Each row is a point. The points of each table are mixes of a few directions, plus a little noise. How many directions does each table use, and how many do they share? Where both have some left over, give the other angles between the two spaces (their principal angles), to ten degrees, smallest first.

First (5 x 3):
[[-0.5  5.4  9.2]
 [ 0.4 -5.0 -8.5]
 [ 0.1 -1.4 -2.4]
 [-0.2  1.7  3.0]
 [ 0.1 -0.8 -1.3]]
Second:
[[ 0.3 -3.6 -6.1]
 [ 0.3 -3.9 -6.6]
 [ 0.1 -1.8 -3.1]
 [ 0.0  0.5  0.7]
 [-0.4  4.7  7.9]
 [-0.4  4.2  7.2]]
Directions: first 1, second 1, shared 1

First:
[[  0.8   0.3  -0.5  -0.7  -0.4  -1.7]
 [  2.9   0.9  -1.9  -2.7  -1.6  -6.5]
 [  5.7   1.8  -3.7  -5.2  -3.1 -12.8]
 [ -0.3  -0.1   0.3   0.3   0.2   0.8]
 [ -6.0  -2.0   4.0   5.5   3.3  13.5]
 [ -2.6  -0.8   1.7   2.4   1.3   5.8]
 [ -0.4  -0.1   0.3   0.4   0.2   0.9]]
Second:
[[ -0.2  -9.1  -0.4  -7.1   5.4   0.4]
 [  1.3   5.0  -1.5   5.3  -2.9   0.3]
 [ -0.8   4.1   1.8  -1.8  -3.1   1.3]
 [ -0.4   0.1   2.1 -10.0  -1.8   3.8]
 [  0.4   1.1  -0.6   1.6  -0.7   0.3]
 [  0.6  -6.4  -2.0   1.4   4.6  -1.7]
 [  2.1  -4.0  -3.1   0.6   2.4   0.3]
 [ -3.4   9.0   3.9   9.9  -4.3  -4.3]]
Directions: first 1, second 3, shared 0; angles 90

First, 10 rows:
[[  1.3   0.0   1.5  -0.3   3.1   3.9   0.6   1.9   0.2]
 [  1.7   1.1   2.3  -2.3  -0.8   2.6   0.9  -3.1  -0.8]
 [ -5.1   9.7   5.4  -0.8  12.4   8.5   0.5   3.1   0.8]
 [  1.4 -12.5  -0.3   2.0  -0.5  -3.6   3.0  -2.1   2.6]
 [  6.1  -9.2  -3.4   0.6  -6.8  -2.9   0.2   0.2   0.0]
 [  2.7   1.8  -2.5  -0.1  -2.5   0.8  -2.0   3.3  -1.1]
 [ -8.0  11.8   0.4   0.3   3.4  -1.2  -2.3   0.3  -0.4]
 [ -4.1   3.8   1.8  -0.5   1.2  -1.1   0.1  -3.0   0.0]
 [ -0.6  -2.8   1.6  -0.9  -1.6  -2.1   1.9  -4.9   0.3]
 [  4.1  -3.6  -7.0   1.9  -8.1  -4.9  -3.0   4.1  -1.1]]
Second:
[[-11.3   2.9   3.3  -1.4   5.0  -4.1   1.4  -6.1   1.9]
 [  4.7  -2.3  -2.0   2.6  -1.6   0.7  -0.4   3.3  -0.2]
 [  3.1  11.0  -0.6  -5.0  -4.2   4.7  -3.6   1.6  -4.2]
 [  2.2  -7.3  -1.0   1.1   2.0   0.9   0.9   3.6   1.5]
 [  2.2  -1.1   2.5  -9.4  -1.3   5.4   0.4  -1.9  -1.5]
 [ -4.2  -2.5  -2.4  10.8   3.4  -6.8   0.7   1.8   3.1]
 [  3.1  -0.8   0.0   1.1  -3.3  -0.7   0.3  -2.2  -0.9]]
Directions: first 4, second 4, shared 3; angles 50
